Each row of a before or after table is a point. One or more steps were done to the points. Then noise was added and the rows were shuffled. The steps act on columns, c1 being the first. Write out the steps. A step turns or swaps two columns, mirrors them in a line or flattens them onto one, adds a multiple of one to another, or multiplies or shifts one. Angles are multiples of 10 degrees, from the lower column toward the higher: turns from -170 to 170, lines from 10 to 170 but not 90. Use the fewest steps. Two steps may share a column if one is a turn and the other turns, adds or multiplies; they go together, in the order done. Otherwise the lowest column goes first.

Before (8 x 3):
[[ 0.08  0.64 -0.73]
 [ 0.21 -0.24  0.23]
 [-0.13  0.16  0.03]
 [-0.42  0.09  0.11]
 [-0.02 -0.01 -0.36]
 [-0.09 -0.04 -0.56]
 [ 0.54 -0.02  0.16]
 [ 0.42 -0.29  0.11]]
After (8 x 3):
[[ 0.11 -0.07 -0.55]
 [-0.07 -0.20  0.03]
 [-0.27  0.47  0.16]
 [-0.60 -0.25 -0.72]
 [ 0.01 -0.02 -0.35]
 [ 0.04  0.51  0.11]
 [ 0.13 -0.42  0.09]
 [ 0.11  0.31  0.24]]
Steps: turn c1 and c2 by 120 degrees

Before (12 x 8):
[[-0.15  0.14  0.35  0.05  0.05 -0.21 -0.29  0.01]
 [-0.03  0.16  0.36 -0.31 -0.23  0.01  0.12  0.28]
 [ 0.59 -0.19 -0.34 -0.22  0.06 -0.23 -0.48 -0.23]
 [-0.05  0.16 -0.28 -0.26 -0.07  0.08 -0.41 -0.41]
 [ 0.25  0.00 -0.12  0.10 -0.42 -0.25 -0.23 -0.28]
 [-0.15  0.13 -0.08 -0.41 -0.34 -0.09 -0.31  0.27]
 [-0.63 -0.20 -0.25 -0.10 -0.16 -0.17 -0.38  0.21]
 [ 0.57  0.13 -0.27  1.40  0.08 -0.08  0.31  0.12]
 [ 0.50 -0.01 -0.32 -0.42  0.02 -0.03  0.41  0.16]
 [ 0.25 -0.18  0.04 -0.30 -0.45  0.13 -0.49  0.34]
 [-0.41  0.19 -0.34 -0.31 -0.03  0.14 -0.51  0.14]
 [ 0.64 -0.51  0.14 -0.37 -0.01  0.16 -0.17 -0.77]]
After (12 x 8):
[[ 0.49 -0.06 -0.25  1.43 -0.02 -0.06  0.04 -0.30]
 [ 0.46 -0.04 -0.33 -0.42  0.00 -0.04  0.07 -0.46]
 [ 0.20 -0.01 -0.10  0.14 -0.14 -0.35 -0.22  0.29]
 [-0.12  0.02 -0.07 -0.42 -0.09 -0.19  0.31  0.27]
 [ 0.63 -0.14 -0.32 -0.20 -0.06 -0.19 -0.17  0.49]
 [ 0.25 -0.04  0.01 -0.27 -0.01 -0.03  0.40  0.45]
 [-0.48  0.06 -0.35 -0.31  0.00  0.11  0.23  0.46]
 [-0.18  0.01  0.35  0.00 -0.07 -0.13  0.08  0.27]
 [-0.06  0.06 -0.24 -0.24 -0.01  0.05 -0.34  0.46]
 [-0.59  0.10 -0.24 -0.10 -0.06 -0.18  0.30  0.33]
 [ 0.71 -0.11  0.11 -0.38  0.01  0.11 -0.71  0.30]
 [-0.04  0.00  0.34 -0.30  0.02 -0.08  0.28 -0.14]]
Steps: flatten c1 and c2 onto the line at 170 degrees; flatten c5 and c6 onto the line at 70 degrees; turn c7 and c8 by -100 degrees

Before (14 x 12):
[[-0.63 -1.42  0.05  0.13  0.02 -0.28 -0.11  0.27 -0.08 -0.13 -0.41  0.40]
 [-0.65  0.21  0.39 -0.16  0.03  0.03  0.18  0.25 -0.06  0.32 -0.30  0.38]
 [ 0.12  0.44  0.18 -0.12 -0.11 -0.21 -0.43 -0.09 -0.12  0.21 -0.24  0.27]
 [-0.01  0.43  0.08  0.10  1.01 -0.11 -0.63 -0.08 -0.05  0.21 -0.27  0.13]
 [-0.31  0.22 -0.34  0.21  0.28 -0.26  0.02 -0.08 -0.19 -0.23 -0.40  0.28]
 [-0.59  0.49  0.27 -0.04 -0.20  0.06  0.11 -0.07  0.63  0.14 -0.26  0.37]
 [ 0.08  0.51  0.38 -0.29  0.17 -0.07  0.00  0.30 -0.20  0.15 -0.48 -0.11]
 [ 0.14  0.41 -1.50 -0.32  0.39  0.33  0.10 -0.11 -0.19  0.21 -0.01  0.12]
 [-0.19  0.36  0.26 -0.08  0.10 -0.27  0.11 -0.17 -0.24  0.17  0.08  0.18]
 [-0.05  0.28 -0.26 -0.15  0.02 -0.12  0.03 -0.11  0.58  0.02 -0.11 -0.60]
 [-0.18  0.44  0.15 -0.32  0.69 -0.28  0.16 -0.20  0.47  0.10 -0.47  0.40]
 [ 0.02  0.19  0.28 -0.14 -0.14  0.84  0.04 -0.01 -0.13  0.00 -0.04  0.37]
 [ 0.14  0.12  0.28  0.33 -0.08 -0.12  0.05  0.32 -0.15  0.27 -0.09  0.36]
 [-0.16  0.34  0.31 -0.23 -0.08 -0.01 -0.02  0.50 -0.14 -0.12  0.09  0.43]]
After (14 x 12):
[[ 0.64  0.01  0.39 -0.16 -0.30  0.03  0.18  0.00 -0.04 -0.08 -0.30  0.38]
 [ 0.18  0.36  0.15 -0.32  0.03 -0.29  0.16 -0.30  0.34 -0.69 -0.47  0.41]
 [ 0.31  0.16 -0.34  0.21  0.27 -0.26  0.02 -0.14 -0.13 -0.24 -0.41  0.28]
 [ 0.16 -0.05  0.29 -0.23  0.11  0.00 -0.02  0.04 -0.10  0.09  0.10  0.44]
 [ 0.59  0.32  0.26 -0.04 -0.18  0.07  0.11 -0.27  0.44  0.17 -0.26  0.37]
 [-0.01  0.13  0.27 -0.14 -0.02  0.84  0.04 -0.10 -0.09  0.14 -0.02  0.36]
 [-0.11  0.31  0.19 -0.13 -0.24 -0.21 -0.43 -0.25 -0.08  0.07 -0.23  0.27]
 [-0.15 -0.09  0.28  0.33 -0.27 -0.13  0.05  0.07 -0.11  0.03 -0.09  0.36]
 [ 0.05  0.21 -0.25 -0.15 -0.01 -0.12  0.02 -0.18  0.41 -0.04 -0.10 -0.60]
 [ 0.19  0.30  0.26 -0.08 -0.15 -0.27  0.11 -0.25 -0.16 -0.13  0.08  0.18]
 [-0.13  0.29 -1.50 -0.31 -0.14  0.33  0.11 -0.25 -0.14 -0.42 -0.01  0.12]
 [ 0.63 -0.96  0.04  0.12  0.12 -0.28 -0.10  0.81 -0.06  0.01 -0.41  0.39]
 [-0.07  0.15  0.38 -0.29 -0.11 -0.07  0.00 -0.13 -0.13 -0.20 -0.48 -0.11]
 [ 0.01  0.29  0.09  0.11 -0.04 -0.11 -0.63 -0.25 -0.03 -1.03 -0.27  0.13]]
Steps: multiply c1 by -1; flatten c2 and c8 onto the line at 140 degrees; mirror c5 and c10 in the line at 140 degrees; multiply c9 by 0.7

Before (10 x 24):
[[-0.19 -0.47 -0.31  0.05 -0.13 -0.27  0.43  0.41 -0.44  0.11  0.02  0.29
  -0.15 -0.04  0.05 -0.31  0.30 -0.11  0.02 -0.37  0.10  0.17  0.13  0.17]
 [-0.09  0.15 -0.03  0.37  0.19  0.10  0.31  0.32  0.18 -0.27  0.28 -0.09
  -0.30  0.11 -0.35 -0.52  0.24  0.25  0.02 -0.22  0.32 -0.08 -0.19  0.10]
 [ 0.19 -0.50 -0.46 -0.11  0.06  0.46  0.19  0.26  0.01  0.14  0.02  0.46
   0.43  0.36  0.19 -0.53 -0.27 -0.37 -0.24 -0.20 -0.32 -0.33  0.00 -0.04]
 [ 0.44  0.08 -0.32 -0.07 -0.12  0.09 -0.10 -0.23  0.05  0.41  0.02 -0.39
   0.18 -0.28  0.27 -0.15 -0.14 -0.55 -0.56 -0.29  0.36  0.35  0.19 -0.27]
 [-0.16  0.06  0.25 -0.45 -0.25  0.40 -0.03  0.59 -0.48 -0.26  0.32 -0.14
  -0.19 -0.47 -0.12  0.03  0.39  0.04 -0.75  0.38 -0.29 -0.12  0.39  0.03]
 [ 0.04  0.27  0.13 -0.21  0.21 -0.04  0.43 -0.14 -0.20  0.33  0.26  0.30
   0.13 -0.17  0.41  0.00  0.40  0.16  0.09 -0.24 -0.10 -0.22  0.07 -0.32]
 [ 0.29  0.29 -0.02  0.31 -0.28  0.58 -0.40 -0.03  0.18 -0.35 -0.12 -0.15
   0.14  0.33  0.17 -0.01  0.23 -0.02 -0.14  0.30  0.42 -0.07  0.03  0.31]
 [ 0.32 -0.48  0.02  0.00  0.42  0.47 -0.18 -0.20 -0.66 -0.30  0.18 -0.10
  -0.20  0.30 -0.44 -0.04 -0.25  0.29  0.08 -0.45 -0.04 -0.22  0.08  0.21]
 [ 0.14  0.22 -0.14 -0.39 -0.03 -0.27 -0.25  0.42 -0.01  0.53  0.40  0.15
   0.41  0.35 -0.43 -0.22 -0.21  0.31 -0.10 -0.31 -0.17  0.15  0.33 -0.34]
 [-0.32 -0.34  0.28 -0.41  0.35 -0.16 -0.20 -0.17 -0.25  0.10 -0.31 -0.34
  -0.16  0.14 -0.04 -0.28  0.10 -0.35  0.00  0.39 -0.23  0.10  0.38  0.16]]
After (10 x 24):
[[ 0.32  0.28 -0.08  0.00 -0.30  0.53 -0.38 -0.07  0.39 -0.32  0.07 -0.16
  -0.04  0.36  0.15  0.09  0.22 -0.03 -0.13  0.87  0.45 -0.06  0.10  0.34]
 [-0.23 -0.43  0.18  0.03 -0.10 -0.31  0.39  0.38 -0.91  0.09  0.22  0.32
  -0.10 -0.13  0.10 -0.20  0.24 -0.05 -0.01 -1.09  0.08  0.15  0.13  0.11]
 [ 0.32 -0.47  0.13 -0.04  0.45  0.47 -0.20 -0.20 -1.31 -0.31 -0.11 -0.09
  -0.31  0.08 -0.45  0.08 -0.24  0.30  0.05 -1.30 -0.04 -0.22  0.03  0.19]
 [ 0.43  0.08  0.18  0.06 -0.10  0.02 -0.08 -0.25  0.10  0.47  0.31 -0.39
   0.28 -0.19  0.28 -0.08 -0.14 -0.53 -0.55 -0.90  0.37  0.35  0.16 -0.30]
 [ 0.17 -0.56  0.21  0.00  0.08  0.49  0.18  0.28  0.02  0.13  0.37  0.43
   0.17  0.57  0.16 -0.49 -0.25 -0.35 -0.24 -0.56 -0.33 -0.33  0.00 -0.05]
 [ 0.04  0.31  0.15  0.00  0.20 -0.06  0.44 -0.19 -0.41  0.32 -0.27  0.27
   0.22 -0.07  0.45  0.13  0.40  0.17  0.07 -0.75 -0.11 -0.19  0.06 -0.32]
 [ 0.17  0.23  0.40  0.02 -0.03 -0.25 -0.29  0.48 -0.01  0.53 -0.08  0.14
   0.15  0.48 -0.41 -0.12 -0.19  0.31 -0.10 -0.94 -0.18  0.14  0.29 -0.36]
 [-0.05  0.12  0.22  0.00  0.17  0.08  0.30  0.33  0.38 -0.25 -0.17 -0.11
  -0.36 -0.06 -0.36 -0.41  0.24  0.25  0.00 -0.60  0.28 -0.10 -0.11  0.09]
 [-0.30 -0.32 -0.43  0.07  0.37 -0.17 -0.19 -0.14 -0.55  0.12 -0.06 -0.34
  -0.17  0.03 -0.07 -0.11  0.15 -0.34  0.01  1.21 -0.26  0.12  0.33  0.22]
 [-0.19  0.08  0.22  0.01 -0.25  0.44 -0.07  0.59 -0.97 -0.34 -0.32 -0.16
   0.07 -0.52 -0.11  0.18  0.40  0.05 -0.79  1.13 -0.27 -0.09  0.29  0.02]]
Steps: turn c3 and c11 by -120 degrees; flatten c4 and c23 onto the line at 80 degrees; multiply c9 by 2; turn c13 and c14 by 30 degrees; shift c16 by 0.10; multiply c20 by 3
